Rows are points. The points of each table are mixes of a few directions, plus a little noise. Count the directions of each table, and those that both share. Where both have some left over, give the other angles between the two spaces (their principal angles), to ten degrees, smallest first.
In the rows, 128 means zero.

First:
[[ 99 160 103]
 [103 156 120]
 [ 79 182 152]
 [203  45 143]
 [155  96 119]]
Second (4 x 3):
[[103 155  85]
 [102 160 219]
 [135 120 118]
 [173  77  91]]
Directions: first 2, second 2, shared 2

First (5 x 4):
[[ 92 197  38 176]
 [147  78 218 120]
 [148 100 148  88]
 [120 147  97 135]
 [133 118 140 120]]
Second:
[[116 115 193 125]
 [177 106  71 129]
 [107 162 102 191]
 [ 89 164 112  53]
 [129 149  75 149]
 [130 137  93 100]
 [187  69 152 153]
 [ 87 127 229 120]]
Directions: first 2, second 3, shared 2

First (8 x 6):
[[158 105 119 111 156 164]
 [113 156 160 141  37 156]
 [130 181  51 145 167  69]
 [ 82 203 112 132  89 116]
 [113 115 131 132 158  88]
 [115  78 225 132  45 166]
 [122 117 112 104 196 121]
 [191  66 115 126 174 144]]
Second:
[[141  61 202 138  76 148]
 [122 191  75 160 110  74]
 [170 143  73 122 161 154]
 [147 140 133 166  62 117]
 [ 30 171 148  70 170 139]
 [107 103 119 122 201  68]
 [130  73 166 116 152 139]
 [175 139 102 127  99 185]]
Directions: first 4, second 4, shared 4

First (8 x 8):
[[146 112 133 112 132 119 131 111]
 [ 84 167 114 169 118 147 119 170]
 [249  20 164  18 157  77 151  11]
 [139 116 131 116 130 122 128 115]
 [ 95 157 119 157 120 141 122 160]
 [ 97 156 120 157 121 141 123 159]
 [ 93 162 116 161 119 143 122 164]
 [121 134 125 134 126 130 128 134]]
Second:
[[ 90 135 150 141 209  90 173 120]
 [131 131 117 175 155 138 131  81]
 [142 129 116 153 122 147 116 101]
 [106 133 141 135 171 106 153 126]
 [166 127  94 181  95 177  92  70]
 [126 133 121 173 163 133 137  83]
 [129 120 144  46  69 117 114 209]
 [153 119 124  66  42 144  93 185]
 [127 131 120 169 155 135 133  87]
 [111 122 156  40 100  95 136 218]]
Directions: first 1, second 2, shared 0; angles 90

First (8 x 9):
[[184  77 136 146  40  62 139 101 112]
 [128 146  69  94 213 166  84 105 159]
 [197 165  82 122 151 119 109  90 135]
 [151 208 131 141 158 151 141 139 120]
 [152  80 176 160  16  65 165 132 100]
 [ 33 110 153 115 165 173 130 170 140]
 [116 160 102 112 190 164 112 128 145]
 [ 69  79 177 139  88 122 149 165 121]]
Second, 9 rows:
[[147  99  48 123 155 151  89  78 181]
 [ 94 186  91 145 202 216 120 138 175]
 [177  80 165 107  56  32 134 114  74]
 [ 95 162 158 140 142 156 148 162 121]
 [ 33 120 192 156 110 167 167 192 125]
 [211 185 120 105 145  86 119 105  92]
 [161 123  67 119 153 136  98  86 159]
 [155 120 175 116  83  66 145 137  77]
 [ 79  77 136 140 105 142 133 139 147]]
Directions: first 3, second 3, shared 2; angles 40

First:
[[121 125  90 156 145 127 105 106 181 132 136]
 [145 156 135 105 111 140 135 126 124 177 150]
 [190 118 146  90  93 121 173 105  32 118  83]
 [ 99 148 121 143 153 127 144 144 163 111 116]
 [129  87 214 131 118 154 114 135 149 104 177]
 [ 87 138 135 164 160 103  72 145 166 126 157]
 [ 90 116  80 126 129 133 116 148 134 126 123]
 [161 139 105 110 115 117 163 112  76 129  83]]
Second, 10 rows:
[[128 113 113 127 121 142 126 120 143 131 135]
 [179 101 172 180 145 157 120  51 249 112 172]
 [145 165 193 154 156  94 133 123 129 112 122]
 [139 128 144 140 134 129 127 114 150 123 135]
 [145  86 107 139 118 168 120  88 195 131 157]
 [109 110  81 104 108 144 127 144 106 141 124]
 [101 158 122 104 127  98 135 175  51 133  98]
 [113 148 127 115 129 108 133 157  82 130 110]
 [116 107  87 110 111 147 126 135 123 138 129]
 [104 164 132 108 132  92 135 174  52 130  97]]
Directions: first 6, second 2, shared 2

First, 10 rows:
[[118 147 147 135 146 114 154 129 109 111 104 154]
 [138 126 171 123 155 134  84 126 140 100 131 122]
 [ 70 172 157 115 116 121 172 183 128  86 129 159]
 [204  92 150 159 131 130  96 123 135 180  93  57]
 [142 121  63 159  30 118 221 178 141 210 116  82]
 [ 74 108 102  67 161 168  32 119  86 112 198 129]
 [135 135 102 139 173 109 156  60  80 124  99 188]
 [156 127 182 135 163 123  92 112 156  97 115 127]
 [ 38 156  85  83  82 141 154 173 135  98 190 164]
 [206  95 121 163 122 116 121  80 167 163 105 103]]
Second:
[[147 100  85 132 111 135 119 113 118 174 136 100]
 [102 129  48 108 111 127 148  71 138 122 170 186]
 [ 65 139 127  85 154 146  90 140  91  92 170 154]
 [ 85 173 208  94 149 127  94 135 216   7 168 190]
 [147  94  92 132 125 142 103 124  90 185 130  84]
 [202 121 180 173 152 108 136 107 144 139  65 105]
 [108 119 135 104 109 150  85 164 150 123 168  99]
 [228 124 192 203 154  92 170 106 138 154  23 101]
 [ 79 163 117 126 122 116 192 157  86 118 113 163]
 [112 121  97 123  94 138 143 165 107 166 137  99]]
Directions: first 5, second 5, shared 5

First:
[[133 129 176 125 155 168 137  84 106 178 167 176  81  94]
 [129 129 128 126 127 125 129 130 131 125 125 126 130 128]
 [124 129  88 129 107  94 120 164 149  89  96  89 171 155]
 [125 127  99 130 110 100 122 156 142  95 102 100 159 149]
 [135 129 197 127 165 186 141  65  95 199 184 193  60  82]
 [122 127  66 130  94  73 115 188 158  62  77  69 192 172]
 [118 129  45 129  84  58 113 204 166  41  61  49 212 185]
 [139 126 214 123 175 202 144  50  90 217 201 210  45  68]
 [129 129 145 125 135 142 129 114 120 145 140 144 112 117]]
Second:
[[101 170 202 149 161 157 145  55 167 192 190 153  62 114]
 [174  92  68 109  73 134  94 117  52 127  73 110 175 143]
 [133 191 136  53 171 168 151  72 174 190 150 175 106  63]
 [124  94 167 144 160 139 144 165 102 115 156 167  98 106]
 [143  98 104 164  72 116  96 114  80 121  98  87 153 176]
 [159 146 105  57 141 164 131  97 114 167 119 166 134  76]
 [ 93  85 134 186 138  70 139 246 146  29 125 100 142 166]
 [ 96 148 109 162 109  77 124 157 188  84 111  67 155 180]]
Directions: first 1, second 4, shared 1

First (8 x 18):
[[133 111  73 203 131 142 124 193 131 143 140  91 136 106 108 145 119 112]
 [147 126 146 151 127 119 140  87 125  81 162 114 143 115 127 121 139 104]
 [129 122 137  77 116 103 140 137 168 172 121 152  87 148 158  97 145 136]
 [134 125 195  69 133 133 149  67 168 169 101 183  96 178 163 102 138 144]
 [139 143 126 105  59 183 209 168 125 189 128 140  87 176 137 144 109 145]
 [110 112 103 179 190 107  54 133 120  97 114 108 169  84 107 134 130 120]
 [121 164 138  88 104 110 123  98  74  51 149 118 152 105 118 145 129 134]
 [113 123 110 157 164 129  83 142 116 122 106 118 154 109 112 143 118 132]]
Second, 10 rows:
[[129 129  65 199 241  95 129 231 249 187  94 100  95  90 116 137 150  96]
 [128 128  76 188 224  98 128 216 234 178  98 105  99  95 118 136 148 100]
 [130 127 127 132 133 126 129 133 135 131 128 126 126 124 125 126 128 125]
 [128 128 128 126 126 128 127 124 125 127 129 128 128 128 126 128 127 129]
 [130 128 172  78  47 152 126  55  41  85 151 145 150 156 137 122 110 149]
 [129 127 153 103  83 141 129  89  82 107 141 138 142 144 133 123 119 139]
 [126 130 142 111 101 133 130 103 101 113 139 136 136 136 131 124 122 135]
 [129 126 138 117 111 133 127 114 111 119 132 130 133 134 128 128 126 131]
 [127 128 165  88  64 147 128  68  56  93 148 143 148 152 133 123 115 145]
 [129 128 117 141 150 120 128 144 149 138 122 122 120 121 126 131 133 124]]
Directions: first 5, second 1, shared 0; angles 30

First, 10 rows:
[[165 151 101 133 155 100 120  84 176 136  78 121 196 155 168  80 112  55
   92 146]
 [178 119 183 169  64  95 129 181  99  96 123  96 102 173  78 192  87 168
  172  91]
 [196 147 127 154 124  77 124 113 162 123  72 102 187 181 146 112  87  76
  113 127]
 [ 97 113 143 121 117 154 132 150  98 123 162 135  82 102 104 152 146 174
  149 117]
 [130  97 195 153  57 137 137 209  60  99 172 111  45 130  54 219 116 224
  195  81]
 [129 134 117 119 140 128 127 113 139 134 124 131 141 124 140 113 131 113
  118 136]
 [165 126 157 148  96 106 128 153 114 110 120 107 120 153 105 157 104 143
  150 108]
 [ 96 120 132 118 123 152 129 139 108 131 153 139  99 104 117 140 144 158
  139 126]
 [ 32 116  96  77 168 200 134 109 115 153 186 176  89  52 144 103 192 155
  113 150]
 [ 95 163  39  80 228 142 120  23 208 175  88 166 226 104 223   8 165  16
   34 191]]
Second:
[[ 89 122 136 121 116 154 140 159  97 139 167 132  80 101 113 151 146 166
  156 113]
 [188 127  96 117 186  97  92  32 196 112  51 156 243 165 160  57 108  50
   38 191]
 [116  69 145 101 149 165  92  86 114  83 140 186 122 106  79 135 151 189
   84 174]
 [121  75 107  77 199 167  76  24 156  92 113 208 179 104 113  80 156 139
   30 214]
 [216 184 149 195  69  40 154 186 144 143  76  37 155 208 150 152  59  62
  185  65]
 [181 161 145 174  85  78 145 175 129 136 104  71 136 175 135 151  83  99
  170  84]
 [ 67 190  62 108 165 141 163 127 156 201 145 116 137  92 215  68 160  52
  133 116]
 [124  82 157 118 122 150 107 120 101  88 144 156 105 119  78 154 134 192
  119 146]
 [103 123 134 124 116 143 135 149 106 134 155 129  94 111 118 146 138 157
  150 114]
 [ 92 160 126 140 100 133 165 188 104 165 163  95  77 111 143 150 136 131
  188  81]
 [111 118 146 132 108 141 132 158  99 123 153 125  88 115 104 157 134 167
  153 113]]
Directions: first 2, second 3, shared 2
